Each row is a point. A path goes straight from each point to the next, and from the last back to the first. The post is the endless flat space through its rows: a point in 2 columns, a line in 3, a plane in 4, and so on, so that a path can go around it. Count how often the path circles the post. Going back the other way cancels.

Post (1 x 2):
[[ -2 -15]]
Path (7 x 2):
[[ 58 -30]
 [ 40  48]
 [-18  13]
 [-92 -20]
 [-19 -35]
 [ 22 -70]
 [ 43 -15]]
Times around: 1

Post (7 x 8):
[[   0  -94    4  -18   -5   -4   65   -3]
 [   3  -51   36   13  -15   -1   17    5]
 [ -23  -16  -48   17   24   62  -15    5]
 [   8   19  -98   45  -19   18  -20   24]
 [   6  -45   34   26   90  -83   13  -14]
 [  17   23  -42   18   57  -51  -30   77]
 [ -50    7  -43 -104   -1   -9  -69 -121]]
Path:
[[ -7   5   3 -61  27 -55  13  10]
 [ 31 -17 -25  27  38   5  34  94]
 [ 23 -16   6 -26  59  13 -48   4]
 [  6 -52 -52  -7  78  -2 -32 -60]
 [ 20 -48 -14 -30  27  95 -34 -10]
 [ 21 -30  15  34   1  -8 -45  53]
 [-14 -53  10  28  29 -44  -1  29]
 [-11 -28 -42  59  54 -49  -7  48]
 [-38 -15 -18   9   4  12   2 -46]
 [ -8  59  15 -12  77   8   1  41]
 [ 14 -66 -31   0  35  21  56  -2]
 [ 13  -1 -36 -16  41  20 -72 -52]
 [-13 -99   8   4  41  30 -40 -23]
 [-69 -75 -35  34   0  21  33   1]
 [-85  15 -13 -10  16  -8   0 -23]
 [ 14 -16  13  44  43  11  90  55]
 [ 62  33 -34  40 -64 -39 -10  27]
 [ 29 -42 -14  -4  45 -19  22  49]
 [ 35 -42 -51  19  29 -29   7 -33]
 [ 35 -41 -40  75  57 -50  -9  30]
 [-32 -37 -37  42 -15 -25 -29  24]
 [-27 -20   6  51 -20 -27  23 -61]]
Times around: 3

Post, 13 rows:
[[  13    4  -19    6   66  -36    3   62   19   59   -2  -90   24  -17]
 [   7   13  -10   32   38   51   25  -97   -4   33   35  -18  -53  -20]
 [   9   28    7    0    4  -46   48   20  -49   44  -36  -32  -34   21]
 [  10   21   -2    5    6  -59  -45   18  -57   60  -46  -27  -89  -10]
 [  -8    9   14   29    6   23   11    9   32   39   -8  -45  -85  -18]
 [  17  -13   -2  -21   31   20   31  -19  -77   12   53    8   -7  -25]
 [ -17   48  -43  -44    7   16   29  -18   -9    6   18    1  -13   37]
 [ -35   50  -71    2   -6  -22  -15   13  -24  -76  -42  -12  -23   -7]
 [  12  -14   -9  -38  -37   27  -46   -2 -121   -9  -10   -5   28   42]
 [  -7   23    2   25  -49  -26  -20    1   39   -9   49  -32  -32   23]
 [  11  -11  -27   30  -65  -23  -66   53  -38   24   19   21   62    7]
 [   8   50  -12   30   10  -29   -4   76   55  -12   24  -19   -8   73]
 [  31   -2   -2    4   15    1  -34   -8   38  -21    9   19   61  -55]]
Path, 6 rows:
[[-21   6 -16 -24 -38  16  53 -24 -15 -13  29 -34 -43 -19]
 [ 14 -23 -21 -18  19 -15  -8  24  -4 -34  14  50 -50 -12]
 [-15  -7  41  74 -22  43 -30  13  -9 -14  38   2 -15  42]
 [-20  37  -1  45   0  -4 -35 -41 -43 -28  19 -49 -34 -17]
 [-53  38 -40  11  37  14   3  14 -36  48  19 -81 -14  15]
 [-24  24 -58  30 -42  21 -45 -35 -51  54  10  -9 -16 -36]]
Times around: 1

Post, 17 rows:
[[  16   48    0   19   42  -16   13   10   29   13   44   14  -38   28
    21  -17   45   24]
 [   7    8   38  -16   -6  -34  -16  -11  -13   -4   10   30    6    5
   -51   42  -22   39]
 [ -33   65  -10   80   18   -4    3   18    0   58   -5  -37    6   19
   -21  -34   38   13]
 [  40    0  -12  -19  -15    2   39    5    8   -5  -12  -27   42   12
    51   32  -60  -25]
 [  20   14  -35   -6   22  -67  -19   15  -40  -58   -8   26  -35  -41
     1   21   26   -1]
 [  54  -14   22    9    7  -64   20   -3   29 -107  -20    7   -9    1
   -43  -14  -23   15]
 [  -1   68   -5   74   42    7  -35   32   31   90   56  -25  -28  -17
   -26  -53   10    7]
 [   4  -35   -6  -15    3  -66   33  -13   34  -16   21  -15   26   11
    35  121   -6  -43]
 [ -15   10   18  -12   33   -3  -17  -16    2  -23    5  -18   -1   -3
   -55  -26   22  -33]
 [  18  -32  -17  -16   -6  -18   17   10   15   18    9   30  -18   22
   -54   26    3  -31]
 [  33   14   44  -11  -11  -20   31   43  -14  -52    4   16   25  -53
   -42  -12   17    2]
 [  24   -2    8  -42  -23  -24  -51   43   37  -61  -33   31   17  -15
    -4   36   21    1]
 [  14   10   24   76  -13   68    2   -3    1   16   22   -2   13  -54
     2  -44   10   21]
 [  20   17   -3  -15  -62  -43    4    0   12  -71   34    8   -5    0
   -38    1    1    6]
 [ -11  -28  -21  -21   14  -72   -4   26   -4    3   23   17   17  -11
    -1  -20   38   21]
 [ -18   38  -16   54   58    6   16   49   -2   17   24  -72  -51   -5
     0  -24   31   68]
 [  -7    1  -27  -17   -5  -23   70  -31   58   20  -15  -19   13  -27
    24   36  -26  -23]]
Path:
[[  45   32  -14   18   -7   14   -7    2  -18  -22   51    4   14   21
    -5    3  -24   40]
 [ -10   32  -18   22  -23  -16   68   21   87  -10   -5  -48   15   41
   -35  -42   -9    3]
 [ -25   27    0    7   51   10    8   -2  -50   -9   15  -24  -12   14
    13    5   17  -77]
 [  33   -7  -13   65  -60  -61   -7   36   25    4   25  -12  -40   14
   -38  -42  -49    0]
 [  83   12   28    0   29  -20   57   45   42  -38  -43   -9   -1  -35
    -1   14   11   42]
 [  54   34  -17   12   41    2   -5   11  -10   16   17   -8   11  -88
    22   16   37  -49]
 [  19   -2   24   14  -58  -18   18  -18  -20   -6   11    3  -17  -29
   -27   56   19  -17]
 [ -12  102    1   -7  -35    7  -38   17  -44   27    2  -36  -32  -10
   -10  -32  -22   39]
 [  52   53  -21  -16    5  -26  -14   -8   38  -45    3  -73  -10  -20
     8  -41   -9  -66]
 [  28   34    2   12   25  -60   -9   -9   -4  -14   -1   19  -60  -34
   -37  -40   44   23]
 [  34   20   11    9    6   -9  -28   38   21  -20    6   53  -34  -48
    34   40   39  -10]
 [ -63  -48  -44  -13   13  -12  -38   38  -34   60   50   31   18   -1
   -39  -21    6  -11]
 [  10   63   19   39    5   19  -52    5    1  -31   26  -29   21  -41
   -54   -1  -38   56]
 [  75  -20 -102  -15   36  -68  100   -1   13  -53   11  -19  -60   21
    30  -42   38   35]
 [  39   -6   -2    0   91  -13   35    7   16   13   57  -26   -9  -87
    -6  -20   -2  -32]
 [ -24   -7  -21   -2    5  -50   36   16   -3  -61   19   -3   16  -29
   -14    5   69  -36]
 [ -23  -28  -26   24   -9  -52    7   17    0    5   26   41  -22   -2
    47    1    1   52]
 [   3   32   -3   -4  -79  -26  -10   42    7  -49  -13  -35   -8    4
   -10  -14   50   13]
 [  -3   -2   10   -1  -17  -28   11   22  -75   30   39   13   60  -44
    44   10   75  -14]
 [ -37  -10  -13   43  -51  -19  -11    5   29   74   39  -25   -1  -13
    22  -11  -49   11]
 [ -34  -33  -46   -3   14  -75   68   11   42   50   68  -16   20  -12
     9   15  -28  -20]]
Times around: 0

Post (17 x 18):
[[ -15   22  -17  -39  -26    5  -17   35  -25   -4  -31    2   29  -32
   -17   24   19  -18]
 [   2    6   -8    5  -27  -58  -27   43  -45   21    5  -43  -29  -54
   -41   57    2   13]
 [  38   -5  -12   32  -23   13    8   50   48   56   24   -5   52   68
   -23   94  -12  -16]
 [ -31   -7  -64   -4  -16  -57    1   40  -31   -2  -48  -23  -24    7
   -23  -20    0   35]
 [ -19  -43    8  -19  -20  -40  -43   20  -26  -19  -18    6  -13   -1
     1  -16   14   37]
 [   1   -3   -2   29    6  -26  -10  -22  -38  -18    4  -31    6   33
   -19   -1   12  -27]
 [ -33   18  -11   21    2  -35  -28  -25   -3   33   12   23   13   24
   -46  -49    5  -16]
 [  -8   15  -17   -9   -4    0   41   36  -31    0   -9   -1   -9  -70
   -13  -22   28    5]
 [  29    4  -20  -25    7   -8    0  -17  -19  -25  -21   16    8  -78
   -15  -24  -12  -15]
 [  -2   87   12    1   -2   27  -25   42  -24   24   40   29  -60   19
     2    2  -13   24]
 [  -7   23  -27  -10   30    0  -24   41   17   -8  -19  -24   12  -10
     6  -53   26    3]
 [   3  -35  -11    4  -26   38    2  -44  -50  -39    7   10    7  -31
  -121    3   -3    6]
 [ -21   48   22   33  -23  -30  -18  -10   -1   -2    0  -10   14  -22
   -14  -24   -9   -8]
 [   0  -54   -1   13   21  -39  -52  -18   56  -71  -19  -24  -24   34
   -33   31   21  -37]
 [  10   83    7  -23    6  -11   23  -24    6   -2   48  -16   -2   19
    28   13   19   24]
 [  21   29    8  -19  -35  -30  -41   29    3  -31  -20   23   28  -22
    -4  -48   33  -21]
 [  43   48   31   -7   43  -23   40  -28   -1    1  -16  -15    6    6
    17  -10   27   24]]
Path (25 x 18):
[[  22   36  -23  -36   -3   38   -2   39   13   -2  -18   19   -6   43
    13   -5   22   11]
 [  28   -3  -37  -46    8  -25  -26   -8   14  -71  -39  -37   21  -55
     7   22   78  -14]
 [   7   20   20   -1   36    1  -63  -24    0  -19   19   18  -16  -37
   -65    8  -10   19]
 [ -29   33  -26  -17  -42   18   25   19  -36   18  -11   41   62  -29
   -17   26  -41  -36]
 [ -75  -25    6  -17  -57  -56  -50   31   45  -22  -35   12   11   20
   -48  -84   18  -15]
 [ -21  -24   -8    0  -22   24    4   31  -86    1    4  -30  -42  -26
   -14    2   20   58]
 [   4   66   13   76   44    1   -5   26   -4   44   24  -47  -58  -63
    33   58  -19    5]
 [  26   33  -26  -15   43  -13    5   11  -33   -5    3  -16   -5  -25
     9    8   12  -11]
 [  11   15    7  -10   50   41   30  -29   27  -25   39  -27   14  -34
   -44   -9   24   -9]
 [ -19   14   49    4  -41  -11   -7   14  -28   29   27  -22   17  -24
    -2   10  -23   21]
 [  -8   -5  -61  -34  -25  -28   15   83    2   11    0    6   44    1
   -10  -37    4   15]
 [ -13   24  -59  -27   13  -71  -64   52  -12   -2  -23   -3    2  -30
   -63  -16   35   -3]
 [  30   17   -1  -17   37  -53   48  -14  -24  -46    4   -8   33   10
     8  -90   41  -20]
 [  48  -26    5  -16   -4  -80  -14   31    8   22  -31  -18  -32    1
   -44   12   50  -16]
 [  16   -6   26   -7   -7 -113  -85  -63    2  -31  -35  -34   -2   28
   -21  -34   37    1]
 [   7   -3    1   18    5  -24  -58   -1   -2    7   14   -2  -12   -2
    -2   45   15   17]
 [  36   28  -33    6  -23    3  -53   49  -53  -49   17   18  -12  -74
   -47  -32   -9  -47]
 [  -2    2  -39  -50   34    9   45   71   58   12  -28  -11    8  -25
   -54   -9   40  -36]
 [ -36   28   -2   20  -37    0  -26   28  -29   23   50  -23  -39  -12
   -36    3   -8   19]
 [   6    8  -11  -40   20    6   51  -42  -18  -16    1   15  -12  -27
    -3   29   72   -6]
 [ -39    2  -43  -16   35  -11    7   -3   53   -8    3  -35   52   37
     2    2   68   11]
 [  16   39  -17   -8  -18  -32  -20   33  -30   18   56   28    4    7
    19   52  -69  -31]
 [  -9   50   34  -16  -18  -31   20  -11   18   -8    5  -13   47    1
    -8  -12   42   -8]
 [ -22   12   40   40  -67    0  -24  -31  -30  -48   -4  -40  -16   57
   -27   -5   -2  -44]
 [  55   35   70   20  -25  -74  -40  -37   -9   -4    0   15  -39    6
   -21  -11   22   49]]
Times around: 4
